Each row of a before or after table is a point. The points were changed in one or more steps. Then noise was added and the rows were shuffled. The steps act on columns, c1 being the first. Name the steps. A step turns or swaps two columns, mirrors them in a line or flattens them onto one, adds a multiple of one to another, or multiplies or shifts one. Angles are multiples of 10 degrees, from the lower column toward the higher: turns from -170 to 170, lines from 10 to 170 but not 90. Use the fewest steps. Two steps may share a column if one is a turn and the other turns, adds or multiplies; they go together, in the order done. Otherwise the lowest column goes first.

Before:
[[  7   5 -26]
 [  6 -53  36]
 [-45  14  20]
 [ 33 -69  -9]
 [ -2   7 -38]
 [-46  21 -28]
 [  8  24 -29]
 [ -9  23 -36]]
After, 8 rows:
[[ 35 -39 -34]
 [-36  14  13]
 [-23  28   9]
 [-37  12  -2]
 [-42 -12  37]
 [-22  14  -5]
 [  2 -18 -76]
 [  4 -30  42]]
Steps: turn c1 and c3 by -70 degrees; turn c2 and c3 by 50 degrees

Before, 9 rows:
[[ 25  -2  23  -8  36   4]
 [ -8  58 -18 -15  46 -29]
 [  2  11  11  32  -4  22]
 [ -7  36   8  26 -44  11]
 [-23  32  70 -28 -55  -9]
 [  1 -48  15 -49  49 -25]
 [-35  35  39 -26 -60  31]
 [-24  24   5  43  19   0]
 [  9  26 -14  28 -20 -11]]
After, 9 rows:
[[ 45  49  73  20 -47 -27]
 [ -4  -2  83  26 -16 -32]
 [ 36 -37  95 -20  55  36]
 [-30  -7  72 -11  18  -8]
 [ 33 -36 124 -15  21  51]
 [ 17 -56  41   2 -49 -27]
 [-32 -22  62 -37  -8 -13]
 [-17 -35  69 -12  31  33]
 [-26 -28  47  -1  -3  22]]
Steps: turn c1 and c4 by 110 degrees; multiply c2 by -1; shift c3 by 60; turn c5 and c6 by -120 degrees

Before, 10 rows:
[[-43 -11 -41  39   9 -30  -6  50]
 [  7   1   5  22 -12  30  -9  12]
 [  1 -33  20  11  14  58 -14   1]
 [  1 -35  -4   3 -23  53 -40  -6]
 [-21 -16  -5  13   4 -56 -20  48]
 [-18 -29 -18  20  17 -32  -3   8]
 [-13 -14 -16 -21 -15  44  11  18]
 [ 28  44 -62 -13 -41  14 -12 -39]
 [-27  -5   4   4 -34  42   0 -17]
 [ 14 -44 -12  36 -16 -22  -2  23]]
After, 10 rows:
[[ 17  28  42 114   2  12 -16 -63]
 [ -1 -14   9 -94   2  54 -40  -6]
 [  7 -18  -6  29   4  29 -13   4]
 [  2 -24   3 -77  -1  63 -16  19]
 [-32  -5  22  -7  -7  43   1   5]
 [-18 -21 -47 -33  -3 -55 -18  -3]
 [-15  14 -18 -64  -6  45   8 -18]
 [-41 -42 -48   7  -5 -29  -8 -44]
 [-16 -29  -9 -61  -3 -34  -2 -15]
 [  9 -48 -18 -88   6 -17   0 -11]]
Steps: flatten c1 and c5 onto the line at 10 degrees; turn c2 and c4 by 70 degrees; multiply c4 by 3; turn c3 and c8 by 90 degrees
